Every row gives one point. A path goes straight from each point to the next, and from the last back to the first. The post is the endless flat space through its rows: a point in 2 columns, a line in 3, a plane in 4, and so on, so that a path can go around it. Count how often the path circles the post. Going back the other way cancels.

Post (1 x 2):
[[0.23 0.02]]
Path (26 x 2):
[[ 0.00  0.29]
 [-0.18  0.06]
 [ 0.16 -0.47]
 [-0.32 -0.23]
 [ 0.06  0.13]
 [ 0.35  0.26]
 [-0.18  0.27]
 [-0.25 -0.29]
 [ 0.46 -0.28]
 [ 0.43  0.04]
 [ 0.25  0.37]
 [-0.02  0.08]
 [ 0.29  0.19]
 [ 0.52  0.07]
 [ 0.41  0.32]
 [ 0.11  0.30]
 [ 0.63  0.33]
 [ 0.47 -0.24]
 [ 0.10 -0.14]
 [ 0.28 -0.17]
 [-0.02 -0.15]
 [-0.28 -0.28]
 [ 0.34 -0.17]
 [ 0.77 -0.07]
 [ 0.41 -0.33]
 [-0.25 -0.09]]
Times around: 0

Post:
[[ 0.27 -0.35 -0.14  0.06  0.06 -0.20]
 [-0.19 -0.12 -0.33 -0.10 -0.02  0.31]
 [-0.17  0.12  0.16  0.03 -0.12 -0.30]
 [ 0.23 -0.01  0.18 -0.17  0.45  0.45]
 [ 0.15  0.08  0.36  0.21 -0.33 -0.23]]
Path:
[[-0.03  0.22  0.19  0.14  0.14 -0.17]
 [-0.52  0.10  0.31  0.26  0.12  0.17]
 [-0.22 -0.45  0.03 -0.41  0.32 -0.28]
 [ 0.26 -0.37 -0.44 -0.14 -0.61  0.01]
 [ 0.73 -0.14  0.09  0.03  0.04  0.12]
 [ 0.38  0.07 -0.12  0.04  0.37 -0.26]
 [-0.16 -0.19 -0.35  0.44 -0.44 -0.41]
 [-0.12 -0.34 -0.11 -0.03  0.02 -0.10]
 [ 0.06  0.12  0.65 -0.27  0.06  0.06]
 [ 0.39 -0.35 -0.11 -0.27 -0.13  0.51]
 [ 0.00  0.19 -0.59 -0.31  0.16  0.61]
 [-0.33  0.13 -0.18  0.02  0.05 -0.14]
 [ 0.27 -0.49  0.01  0.45 -0.44 -0.19]
 [-0.20 -0.54 -0.25 -0.12 -0.51  0.21]
 [ 0.39 -0.41 -0.18  0.27 -0.90  0.13]
 [-0.04 -0.24 -0.68  0.13 -0.37 -0.04]
 [ 0.22 -0.06  0.02  0.14  0.17  0.24]
 [ 0.40 -0.27  0.41  0.38  0.18 -0.16]
 [-0.31 -0.05  0.41 -0.40  0.13 -0.03]
 [ 0.16 -0.13 -0.04 -0.22 -0.25 -0.39]
 [ 0.87 -0.20  0.17  0.19  0.05 -0.23]]
Times around: 4

Post:
[[-0.23  0.33  0.29  0.22 -0.22  0.03  0.13  0.25 -0.05 -0.51 -0.96]
 [ 0.10  0.01  0.32 -0.08 -0.17  0.51  0.02 -0.19 -0.08 -0.11 -0.06]
 [-0.22  0.40 -0.01  0.14 -0.04  0.08 -0.11  0.13 -0.10 -0.16 -0.11]
 [-0.11  0.25  0.23  0.46 -0.33 -0.14 -0.10 -0.38 -0.04  0.03  0.00]
 [ 0.29 -0.02 -0.19  0.51  0.00  0.38 -0.59 -0.14 -0.39  0.00 -0.18]
 [ 0.24  0.08 -0.09 -0.06  0.56  0.11  0.18  0.15 -0.08 -0.02  0.16]
 [-0.22  0.36  0.37 -0.22  0.17 -0.20  0.01 -0.02  0.00  0.10 -0.13]
 [-0.03  0.13  0.25  0.11  0.20 -0.18  0.12  0.42 -0.23  0.46  0.65]
 [ 0.09 -0.11 -0.18 -0.26 -0.15  0.05 -0.34 -0.18  0.49 -0.40 -0.32]
 [ 0.05 -0.12 -0.43  0.44  0.41  0.38 -0.45  0.10 -0.12  0.10 -0.11]]
Path, 30 rows:
[[ 0.54 -0.41 -0.55  0.17  0.59  0.39  0.30  0.13  0.21 -0.18 -0.21]
 [ 0.38 -0.77 -0.38 -0.29  0.14  0.47  0.28  0.22  0.16  0.04  0.69]
 [ 0.09  0.58  0.34  0.22 -0.01 -0.58 -0.05  0.00 -0.67 -0.13  0.16]
 [ 0.51  0.25  0.35  0.51  0.33 -0.03  0.15 -0.15 -0.59 -0.10  0.01]
 [-0.40  0.31  0.13  0.38  0.27  0.19 -0.47  0.24 -0.08  0.47  0.08]
 [ 0.46 -0.31  0.08 -0.02  0.18  0.76  0.24  0.27  0.11  0.26  0.09]
 [ 0.03  0.40  0.45 -0.18  0.04 -0.09 -0.18 -0.40  0.15  0.28 -0.09]
 [ 0.05  0.38  0.18  0.25 -0.39  0.25 -0.29 -0.01 -0.04 -0.02 -0.03]
 [ 0.12  0.62 -0.01  0.10  0.12  0.06 -0.24 -0.29 -0.26  0.26 -0.11]
 [-0.12  0.03 -0.21  0.14 -0.04  0.30 -0.30 -0.73 -0.03  0.06 -0.19]
 [-0.05 -0.04 -0.32  0.19  0.01  0.29 -0.07 -0.09 -0.07 -0.41 -0.29]
 [ 0.22  0.06  0.60 -0.21 -0.27 -0.31 -0.23  0.10 -0.15 -0.01 -0.02]
 [-0.14 -0.02  0.57 -0.21  0.18 -0.26 -0.06 -0.23  0.18 -0.20 -0.28]
 [-0.12  0.07 -0.11  0.58  0.23 -0.15 -0.27 -0.10 -0.25  0.07 -0.18]
 [ 0.20 -0.17 -0.16  0.16  0.12  0.16  0.06  0.27 -0.07 -0.09  0.07]
 [-0.38  0.50  0.21  0.41 -0.59  0.20  0.12  0.13 -0.64 -0.43  0.22]
 [ 0.22 -0.39 -0.14 -0.11  0.44 -0.31  0.08  1.09  0.31 -0.34  0.01]
 [ 0.08  0.10 -0.04 -0.34  0.14  0.18 -0.35 -0.16  0.47 -0.05  0.08]
 [-0.13  0.07  0.40  0.36 -0.21 -0.15  0.18 -0.21  0.28  0.05 -0.36]
 [ 0.29 -0.09  0.01 -0.15  0.05  0.00 -0.51 -0.36 -0.24  0.27 -0.70]
 [ 0.00 -0.28 -0.02  0.39 -0.04 -0.20  0.04 -0.14  0.03  0.17  0.07]
 [-0.23  0.01  0.45  0.09 -0.05 -0.21 -0.29  0.34 -0.19  0.01 -0.54]
 [-0.09  0.72 -0.29  1.01  0.23 -0.31 -0.92 -0.21 -0.30 -0.08 -0.09]
 [-0.13  0.74 -0.15  0.16  0.27  0.33 -0.16 -0.12  0.11 -0.03 -0.07]
 [ 0.21 -0.37 -0.05 -0.27  0.08  0.21 -0.15  0.51  0.27  0.28 -0.08]
 [-0.03  0.17 -0.15  0.41 -0.46  0.60  0.34  0.02 -0.33 -0.32 -0.02]
 [-0.18  0.56  0.33 -0.22  0.00  0.16  0.64 -0.14 -0.20 -0.32  0.25]
 [ 0.03  0.49  0.24  0.05  0.25 -0.01 -0.50 -0.52 -0.37 -0.17 -0.20]
 [-0.34  0.47  0.06 -0.01  0.20 -0.21 -0.41  0.16  0.01  0.13  0.27]
 [ 0.33  0.10 -0.48  0.12  0.30  0.54 -0.42  0.06  0.10  0.15  0.11]]
Times around: 4
